Rows are points. To make a cloud, some directions were put in groups of two or more. Within a group, all points are equally far from the middle, so they leave a hole (a ring in 2 directions, a hollow ball in 3). The other directions are filled evenly. Then the cloud was stretched, turned, moved and blurred a little. How many holes are there, and how many directions does each take, smallest first?
In the rows, 128 means zero.

Cloud, 13 rows:
[[136  97]
 [148  91]
 [174  89]
 [140 113]
 [110 112]
 [162 126]
 [ 93  80]
 [162  88]
 [158 139]
 [112  90]
 [132 108]
 [151 105]
 [112  84]]
Holes: 0

Cloud (20 x 3):
[[111 172 156]
 [173 128 110]
 [112 150  85]
 [107 129 134]
 [ 90 117 133]
 [109 162 112]
 [119 153  66]
 [108  83 100]
 [120 137 137]
 [115 185 165]
 [161 120 149]
 [152 175  98]
 [117 165 142]
 [137 117 183]
 [141 112 167]
 [ 87 141 104]
 [158 114 140]
 [ 63 159 114]
 [ 87 153 145]
 [119 133 151]]
Holes: 0

Cloud, 50 rows:
[[108  95 141  73  84 119]
 [ 97  92 111 115  79 152]
 [106 115  93 155 170  82]
 [ 95 126 153 129 118 164]
 [ 93 102  84 158 128 128]
 [131 132 153  68 133 138]
 [147 147 149 115 166 107]
 [175 153 130  97 133 126]
 [101 165 111 128 141 173]
 [109 150 113  80 140 147]
 [152 114 157 113  87 114]
 [131 132  62 162 117 137]
 [105 168 121 124 157  92]
 [149 131 117  77  99 188]
 [ 88 163  90 116  87 120]
 [129 135 121 150 184  96]
 [163 162  89 155 151 133]
 [120  95 160  56 119 121]
 [103 146 145  85 160 132]
 [133  88 143 128 106 178]
 [126 151 142 101 134 180]
 [143 123 137  64  89 151]
 [112 110  76  92 118 151]
 [147 138  89 102 115  91]
 [110 177  85  98 106 151]
 [131 137 130  74 126 168]
 [157  79 125 101 143 163]
 [114 114 116 154 120  78]
 [131 156 113 171 118 105]
 [122 102 115 137 107  76]
 [138  88 130 100 167 160]
 [127 143 167 132 133 114]
 [ 96 152 110 126  68 129]
 [127 128 102  79 118  83]
 [126 119 105 184 126 138]
 [147 110  74 121 143 120]
 [125  92 143 154 160 153]
 [ 98 108  86  91 152 141]
 [140  60 109 114 118  89]
 [100 163 120 104 158  97]
 [182 112 109 136  67 129]
 [165  74 106 102 121 108]
 [ 82 156  97  94 133 116]
 [128  76 133 159 129 106]
 [141 146  92  94  94  98]
 [147  92 134 100 142 176]
 [ 97 137 153  97 160 147]
 [124 114 156 113 107 181]
 [177 105 138 129 157 148]
 [109 120 127 100  68 113]]
Holes: 2 (2, 3)

Cloud, 72 rows:
[[117 111 169 106  74 131 161 121]
 [132 163 137  87 124 122 189 145]
 [ 82 159  94 116  88 141 104 107]
 [128  78 129 114 164 150 125 101]
 [121  93 141 161 157 127 136 162]
 [176 188 110 134 111 131 113 115]
 [ 88 167 106 120 164 136 156 139]
 [159  99 152 114 138 126 101 138]
 [153 141  99 136 187 106 106  96]
 [141 161 174 172 160 118 174 124]
 [108 150 132 158 107 171 125  76]
 [140 149 147 185 187 141 138 122]
 [150 104 130 143 123 125 108 172]
 [ 99 196 132  92 125 137 128 103]
 [132 102 150 145  91 173 135 137]
 [ 77 139 119 141 142 137 176 119]
 [103 172 146 141 153 156  80 102]
 [112 132 156 105 100 110 112 170]
 [156 100 115 138 152  79 139  97]
 [124 125 111 131 107  88  99  81]
 [158 116  93 152 172  90 113 101]
 [140 134 166 137 116 120 170  65]
 [ 98 114 114 112  77 160 162 132]
 [147 134  96 145 129 108  74  91]
 [ 82 171 143  80 114 128 148 130]
 [155 163 137 141 105  85 192 132]
 [101 122 117 140 105 114  69 117]
 [127 139 150 183 181 140 111 105]
 [106 124 162  78 111 165 105 128]
 [168 148 150 160 158 119  91 101]
 [134 160  80 180 148  99 120 118]
 [107 167 107 172 129 152 119  81]
 [ 88 180 100 131 135 130 139  90]
 [126 168 175 119 143 158 162 154]
 [122 165 109 102 167  94 139 124]
 [134 179 118 196 121 134 135 136]
 [ 84 149 163 140 144 172 145 115]
 [152 187 160 100 111 115 148 142]
 [146 148 128  72  83 138 152 118]
 [137 177 129 113 145 109 180  90]
 [135 146 112 186 159 173 157 123]
 [ 95 106 107 161 151 113 162 129]
 [157  90 140 132 156  90 126 110]
 [161  98 162 131  91 133 160 114]
 [ 89 169 157 122 156 150 139  88]
 [143 176 124 157 130 182 117 100]
 [125 163 177 105 126 155 166  92]
 [118 149  89  71 124 147 115 127]
 [140 130 146 172 169 131 139  64]
 [167 123  83 111 110 134  97 118]
 [173 155 132 175 127  86 175 102]
 [ 84 153 113 110 118 184 115 147]
 [ 97 174 149 155 140 147 143 165]
 [154 107 119  91 133 100 128 134]
 [ 93 186 179 139 114 113 129 116]
 [126 117 155 176 180 123 164 101]
 [123 110 132  78 122 139 165 152]
 [126 197 121 107  71 144 130 119]
 [120  87 157 129 152 127  99  88]
 [123 143  65  98 149 151 131 126]
 [161 148 107 180 116  80 131 117]
 [110 133 105  97  97  99 140 160]
 [ 84 147  91 152 118 150 119 154]
 [188 140 139 120 155 122 168 142]
 [149 166 165 100 132 118 184 112]
 [140 162 153 126 114 127 211 144]
 [121 149 172 169 111 138 108 150]
 [ 87 120  80 111 111 144 127 144]
 [ 69 165 117 103  92 150 138 126]
 [131 173 157 107  95  87 127 101]
 [167 121 123  94 133 162 138 153]
 [145 136  97 169  95 161  98 118]]
Holes: 1 (8)

Cloud, 90 rows:
[[140 104 129 149 152 170 107 141  93]
 [133 126 121 110 110  84  93 174 156]
 [ 99 124 111 135 122  76  91 136 138]
 [134  79 151 145  77 155 139 158 159]
 [106  58 112  86 126 175 169 111 118]
 [167  59 147  90 155 136 141 152 120]
 [160 100 126 120  85 166 118  88 127]
 [166 137 144  70 143 115 144 122 136]
 [114 105 101 102 109  92 160 152 168]
 [ 83  99 133  91 168 150 158 149 145]
 [153 137 136  78 111 100 123 143 109]
 [179 120 109 134 105 125 181 114 175]
 [124 122 169 113 126  90  92 121 156]
 [153 103 109 114 112 190 113 150 181]
 [163 101 177 132 111 188 160 130 159]
 [112  88 141 115 106 180 104 175 166]
 [125 139 157 146 102 132 151  76 136]
 [154  49 119 134 156  95 157 154 153]
 [133 106 149 160 132 160  84  94 172]
 [143  65  99 129 168 173 175 114 179]
 [ 89 136 142 151  87 163 132 152 150]
 [131  79 101 154  98 127  84 126 150]
 [129 175 145 155 109 140 120 149 128]
 [ 91 101 129  69 134 140 117 141 149]
 [142 124 121  75 151 104 142 112 101]
 [105 132 104  92 121 138 139 180 155]
 [127 156 105 122 104 141 107 162 119]
 [150  98 109 105 105  78 159 155 163]
 [132 123 176 100 153 169 165 103 140]
 [108 119 171  80 137 152 135 161 102]
 [145  99 144 176 141 177 121 117 162]
 [166 114 131 155  94 139  92 114 111]
 [178  79 136  86 135 158 137  89 161]
 [147  86 128 169  72 153 146 120 132]
 [127 107 182 120 138 169  86 161 156]
 [122  95 135 106  95 184 190 103 146]
 [ 91  62 133  98  92 119 146 132 104]
 [ 96  70 138 147 145 177 174 136 143]
 [141 123 164  85 118  94 147 123 124]
 [147 100 143 124 137  92 147 190  93]
 [155 118 147 105 108 103 171 190 126]
 [144  98  85  85 134 126 184 142 164]
 [ 96 119 135  82  93 135 115 148 127]
 [ 98 124 165 143 159 127 138 116  94]
 [119  59 102 137 176 143 125 128 110]
 [145 139 149  71 148 111 116 139 126]
 [120  94  94 110 179 110 127 150 116]
 [115 142 126  81 171 157 143 113 160]
 [136 170 128 107 109 139 126  87 117]
 [129  77 154 173 145 142  95 139 176]
 [125 129 180 155  90 162 140 136 146]
 [169 132  91 106 107 148 154 115 170]
 [128 103 166 119 112 153 200 120 159]
 [101 114 107 107 145  79  99 142  91]
 [126 159 156 144 141 124 115 155  82]
 [129  49 133 126 105 114 143  98 135]
 [159 129 134 140 118 158 162 174  92]
 [139  78 115 116  93 147 101 108 177]
 [146 154 113  96 130 161 177 110 106]
 [131 163 112 117  93 143 119 155 133]
 [136  57 173 131 151 132 141 135 129]
 [180  72 123 113  91 132 154 132 178]
 [171 103 149 152 135 167 153 119 100]
 [176 135 111 111 136 165 101 117 161]
 [ 96  82 103 107 106 176 157  96 155]
 [117 131 154 135 157 102 147 114  82]
 [179 116  98 124 100 149 137 118 195]
 [111  99  95 100 148 110 188 139  95]
 [ 91 126  99 107 150 101 110 104  96]
 [135 108  78 125  92 119 182 135 132]
 [112 133 162  92 160 155 162 152 111]
 [142 111 115 134 118 123 103 200 155]
 [106  70 164 139 152 154 118 156 103]
 [178 153 154 115 141 144 150 142 121]
 [121 117 111 116 102 110 133 201 107]
 [122 117  86 124 147  94 140  85 103]
 [128  98  97  87 118  95 151 173 148]
 [128  96  98 176 125  85 108 134 104]
 [164  95 108 110 168 119 153  95 111]
 [ 92 115 102  81 155 132 147 125 157]
 [129 107 167 114  85 131 177 136 156]
 [107 140 135 150 102 152 183 137 166]
 [139 155 159 132 123 115 104 184 129]
 [134  81 127  83 135 201 145 128 111]
 [144 138 123 146 120 148 128 188 139]
 [173 144 145 162 115 113 129 153 168]
 [176 118 114 120 118 148  85 112 165]
 [112  43  90 116  97 139 150 140 116]
 [118 124 136  73  98 124 137 120 136]
 [126  69 146 130 159 168 138 142  81]]
Holes: 2 (2, 6)

Cloud:
[[104 113 144 131 141 147 118 178  44]
 [142  62 110 150 131 137 124 143 101]
 [153 142 177 137 102 177 169  92 131]
 [139 102 117 189 125 145  97 146  68]
 [183 135 140 140  97 112 174  99 119]
 [ 85 145  90  92 163 135 142 189  82]
 [121 121 108 191 120 146 146 132  80]
 [124 152 108 143  71 179 154 103 131]
 [172  95 162 125 140 138  95 133 108]
 [171 165 133 115  82 116 119 126 121]
 [104 149 137 132 124 173  87 217  83]
 [118 136 165  94 103 134 132 163 147]
 [145 179 105  97 127 131 109 152 116]
 [132 129 184 131  92 134 141 135 137]
 [165  95 124 169 127 156 135 178  80]
 [105 158 130 129 136 120 101 135 132]
 [ 93 114 147 139 108 161  92 138  94]
 [132 144  95 145  95 121 187 156 117]
 [124 109  95 148 112 159 114 180  68]
 [ 90 154 121 120  88 151 147 168 170]
 [111  93 148 122 167 104 120 171 105]
 [170 177 112 135 115 128 116 128 168]
 [123 102  92 125 102 156 139 139 119]
 [104 144 136 140  95  95 146 133  98]
 [177 102 115 136 109 145 109 205  88]
 [119 144 109 110  99 145  98 192  61]
 [174 169 141 117  84 142 123 151  86]
 [130 126 161 123 150  90 131 146 124]
 [173 105 125 138 161 144 148 113  95]
 [167 153 140  67  82 128 126 160 125]
 [155 132 126 127 150 170 135 110  83]
 [123 145 146 105  88 101 106 159  96]
 [138 135 102  89  95 100  97 158  86]
 [163 132 181 156 138 143 121 121  90]
 [116 154 136 139 127 158  87 195  70]
 [137 145 164 130 125 191 121 100 118]
 [ 84 132  78  82 113 138 145 151  92]
 [130  85 162  98  89 154 154 139 117]
 [119  91 161 102  93 118 160 127 133]
 [ 84  69 146 141 121 152 143 148  87]
 [123 147 127 153 125 123 107 120 103]
 [135 146 167 128 132 155  87 161  92]
 [127 132 181  96  75 183 126 146 122]
 [191 188 157 111 109 117 131 160 153]
 [117 136 144  70 138 139 141 179 149]
 [177 154 153 139 131 173 100 136 122]
 [108 143 123 140  77 156 125 135  87]
 [183 143 157 152  95 130 132  95 132]
 [112 117  82 123 122 180 153 189  82]
 [135 154 106  97  88 119  79 165 128]
 [134 183 173 138 117 154 138 144 114]
 [136 144 105 144 110 195 120 178 130]
 [166 123 136 149 143 114 136 197 112]
 [ 92 135 163 143 164 167 141 139 142]
 [171 163 136 157 120 149 125 114  94]
 [134 170 147  98 116 129 133  96 153]
 [154 128 121  90  99 163 105 132 163]
 [137  81 131 122 165 169 145 138 132]
 [145 125 119 119 128 209 147 189 125]
 [175 126 143 121 136 182 112 196 122]
 [119 161  99 132  96 152 123 197 133]
 [111 196 145 117  85 173 162  85 147]
 [193 165 140 134  89 114 190 148  99]
 [142 105 120 157  86 151 168 122 131]
 [127 137 170  87  97 159 128 153 132]
 [ 93 130 150 118 124 152 126 175 110]
 [125 147 127 161 130 163 118 114  85]
 [174 206 136  98  95 106 158 130 131]
 [129 142 112 154  94 132 106 142 109]
 [125 155 139  99 121 133 106 111 138]
 [151 143 170 112  86 168 162 111 137]
 [136  71 140 116 139 112 152 136 125]
 [166 126 120 114 136 107 125 109  95]
 [156 117 111 137  82 119 113 131 150]
 [176 116 120 104  97 113 141 163 129]
 [107 155 158 104 136 169 163 138 119]
 [128 162  92  77 114 159 135 156  77]
 [185 138 142 121  93 149 151 153  93]
 [140 168  77 130 163 153 138 159  82]
 [107  97 107 152  95 126 118 123  92]
 [171 164 180 143  85 141 158 130 150]
 [ 98 135 143 137 171 138 142 152 157]
 [145  94 159  99 104 137 132 147 143]
 [122 165 127  96  90 144 153 131  80]
 [177 173 123  79  97 113 158 150 100]
 [174 137 134  90 158 141 112 163 109]
 [126 156  87  80 141 145 110 158 104]
 [153 136  85 120  86 147 144 166  93]
 [101  58 145 151 132 140 129 166  81]
 [142 139 121 125  64 140 136 106  91]]
Holes: 1 (3)

Cloud, 86 rows:
[[135 140  95  81 184 139 129 138 133]
 [120 161  80 104  88 162 122 114  97]
 [109 122 138 144 117 169 134 130  95]
 [145 129 162  81 123  88 114  94  96]
 [175 101 105  78 125 127  97 108 139]
 [ 82 118 106 134 181 109 163  67 128]
 [128 128 118  96 193 130 165  66 138]
 [134 147 161 113 180 131 181 130 129]
 [183 112 126 133 157 194 118  85  88]
 [124 128 140 102 161 135 106  94 132]
 [ 90 136 119  72 100 102 138 139 129]
 [124 116  98  70 120 120 160 135  93]
 [141 124  91 120 157  94  92 146 113]
 [121 127  95 131  94 172 128 116 131]
 [145  98  95  96 111 104 169 115 141]
 [135 127 190 102 155 167 116 102  99]
 [172 104 124  84  98  96  74 108 157]
 [192 111 148  80 171 168 128 113  98]
 [148 103 174 131  85 117 180  90 124]
 [124 107 116  81  88 165 112 128 119]
 [ 65 142 128 103 104 112 123 105  82]
 [129 112 136 124 124  94 134  64 168]
 [102 121  81 151 106 127 142 176 130]
 [131  94 134 140 158 138 121  78 125]
 [148  95 143 118 116 166 144  80 134]
 [106 107 152 108  69 110 143  54 142]
 [ 96 133 109 100  93 118 112 147 114]
 [160  98  85 168  83 158 137 114  96]
 [126  92 111 163 138  98 199 124 127]
 [109 141 116 156 105 178 162  94 124]
 [116 145 123 150 177 175 136 134 129]
 [129 108 115 140 119 115  63  91 134]
 [177 141 138 139 132 168 117 114  90]
 [131  98 101 135 145  79 110  87 113]
 [111 142 127 118 161 134 112  92  84]
 [121 151 153 120  74 137 147  92  96]
 [161 121 135  68 109 153 135  88 100]
 [173 106 103  94 156 134 108 105 104]
 [130  90 142 134 103 103 148 137 116]
 [ 90  84  97 148 102 113 148 122 101]
 [141  97 128  98 152 117 142  47 112]
 [104 145 131 102 109 126 168 108  91]
 [121 119 104 158 122  92 163  94 109]
 [119 132  79 146 131 133  47 111 137]
 [ 98 101 149 137 107 134 118  97 130]
 [137  94 143 124 168 125 159  46 156]
 [127  95  74 154 101 108 145 102 154]
 [208 114 133 111 159 172 136 132  97]
 [119 174  96 114 173 101 151 139 130]
 [107 144 148 105 176 114 128  81 107]
 [ 89 108 111 109 145 121 121  88  85]
 [153 114 108 150  98 148 103 146 139]
 [128 128 118 178 138 153 150 139 127]
 [126 141 101 126 194 102 146  96 123]
 [128  76 111 123 123 160 138 102  67]
 [153 100 129  80  81 140 122 127 150]
 [150 106 138 202 146 115 137  68 136]
 [109  71 109 145 166 124 114 145 120]
 [168  65  96 102 152 125 112  75 154]
 [176 124 134 120 152 136 131 112 143]
 [ 91 107  47 165 174 121 117  99 158]
 [130 145  99 115 108 135 156 143 104]
 [137  78 155 147 119 121 119  50 155]
 [161 100 103 154 153 124 125 114 134]
 [112 120  73 138 127 146 100 121  99]
 [129 121 175 129 119  94 169 145 120]
 [173 134  83 114 161 110 117 102 103]
 [143  79 187  97  90 116 165 105 156]
 [ 92 132 112 158  71  83 136 122  88]
 [123 142  93 162 124  95 143  92 105]
 [120  85 105  51  78 103 124 149  98]
 [103 165 112 174 171 165 135 123 129]
 [179 135 108 102 134 134 102 107  95]
 [173 124 117 132 118  75 110 120 120]
 [131 108 120  97 165 111  99 123 132]
 [102 107  93  90 113 100 113 115 153]
 [123 129  83  74 118 155 113  93  56]
 [ 92  99 127 123  87  74 138  60  92]
 [103 112  97 109 132 137 114 122 100]
 [ 97 150 106 158 106  96  98 127 143]
 [158 120  75 142 150 113 125 118 109]
 [127 105 105 119 136 112  96 109 150]
 [ 88  63  72  87 171 126  93  93 105]
 [118 157  96 132 145 129 126  68 129]
 [133 131 121  99 102 137 130  88 122]
 [115 134 144 134 152 145 123  57  73]]
Holes: 0

Cloud (91 x 9):
[[ 81 134 141 100  76 131 136 114 104]
 [172  84 164 140  98 116 126 174 128]
 [ 94 141 153 124 132 122 100  88 181]
 [102 128  62 112 118 127 147 140 139]
 [111 109 134 100 127 124 170  87  75]
 [101 182 139 102 146 151 131 123 146]
 [112 105 146  72 159 124 139 113 103]
 [115 147 137 115 111  98 116 112  86]
 [104 142 136  81 123 132 110 113 126]
 [ 92  84 135 104  60 139 130 146 106]
 [143  86 135 149 133  92 124 144 136]
 [147 101 129 154 109 143 138 106 145]
 [ 96 127 156 161  78 123  95 137 114]
 [122 110 139 119  77 149 116  82  90]
 [141 153 123  99 157 113 107 184 113]
 [157 135 128  89  65 146  99  94 138]
 [143 130 145 113  78 142 103 105 149]
 [ 87 118 138 170 137 162  69 109 126]
 [ 82  99 114  81 110 133 112  87 140]
 [ 74 100 151 164 121 124 125 145 125]
 [ 68 120 159 146 143 117 140 123 133]
 [147 164 150 153  89 150  70 111 126]
 [ 83 110 103 161 150 169  89 145 126]
 [ 95 190 122 132 127 148 100  74 174]
 [102 106 135  86 120 124 108  49 141]
 [110  85 120 132 115  98  80 155 122]
 [137 131 128  71 134 121 149 156 181]
 [ 99 179 136 131 171 123  91  96 123]
 [128  98 150 127 144 128 104 109 122]
 [109  96  83 106 128 116 129  95 171]
 [110 169 135 105  70 151  61  89 156]
 [151 146 105  70  92 144 128 120 135]
 [165 157 134 111 128 121 116 104 163]
 [103 109 141 117  97 138 130  83 153]
 [ 78 120  99  75 137 114 146 142 160]
 [131 118  79  75 134 105 108 105 125]
 [117 128 103  86 172  87 141 142 131]
 [120 137 174 130 164 115  92  93 111]
 [ 80 123 179 118 112 105  70 139 111]
 [178 147 107 115  84  71 144 113 112]
 [119 148 117  83 120  96  82 109 189]
 [147 123 145  86 124  38  97 128 108]
 [ 95 134 142 139 175 100 137 126 159]
 [151 103 175 115  77 127 133 166 114]
 [121 164 149  93  92 121 105 125  58]
 [129  79 151 134 118  96 105 137 120]
 [ 98 158  83  63 159 120 111 112 125]
 [143 132 152  99 122 129 109  57 159]
 [ 95 143 158 134  69 120  95 145 117]
 [129 116 141 130 151  86 103 204  80]
 [ 87 138 114 135 102 146 167 149 143]
 [119 127 101  89 110 167 103  73 116]
 [ 87  96 114 150 145 145 117 135  96]
 [ 94 148 116 109 139 104  91  94 108]
 [131 137 136  95 108 102  62 136 154]
 [ 87  88 156 145 136 139 132 180  94]
 [109 132 135 150 137 133 118 180  99]
 [118 182 130 101 146 136 112  86 145]
 [144 154 168 113 159 118 117  76 183]
 [126  96 133 140 170  94 151 132 126]
 [ 79  81 104 132 156 121 123  89 170]
 [103 106  93 127 171 145 118 156 142]
 [ 67 123 142 133 153 108 137  98 113]
 [ 75  72 149 121 135 156  79 137 104]
 [ 95 100 116 154 102 146  88 149  58]
 [144 139 182 113 103  90 103 117  76]
 [161 101  86 135 153 130 178 123  91]
 [ 94  80 129 135  94 121  92 159 127]
 [144 113 126  59 130  71 125 111 131]
 [ 94 157 137  86 170 118 102 115 152]
 [150 164 172  80 130 129  83 112 100]
 [166  74 120  83  91 148 117 153 114]
 [126 129 199  96  80 120 109 111 131]
 [ 77 104 126 106 124 105 126  74 120]
 [162 113 116 115 130 113  90  80  96]
 [107 129 137 168  88 117  93 152 123]
 [112 133 122 139 134  85 125 196 114]
 [138  83 141 102  89 144 108 118 158]
 [163  67 151  86  55 111 101 106 130]
 [155 122  70 106  86  89 152 102 139]
 [155 131 108 144 131 132  59 110 109]
 [122 145 183 105 147  99 167  95 111]
 [145 123 141  78 135 142 145 119 150]
 [144 145 101 116 116 102  44 102 117]
 [ 81 145  88 134 163 150 114 101 108]
 [153 124 136 116 139  98 120 136 100]
 [105  90 148 160 112 117 114 181 109]
 [147 145 137 143 138  99 102 121  92]
 [133 138 131  95 105  94 139  84 165]
 [137 125 128  90  76 130  55 124 161]
 [103 129 108 124 106 164 123 114 104]]
Holes: 0
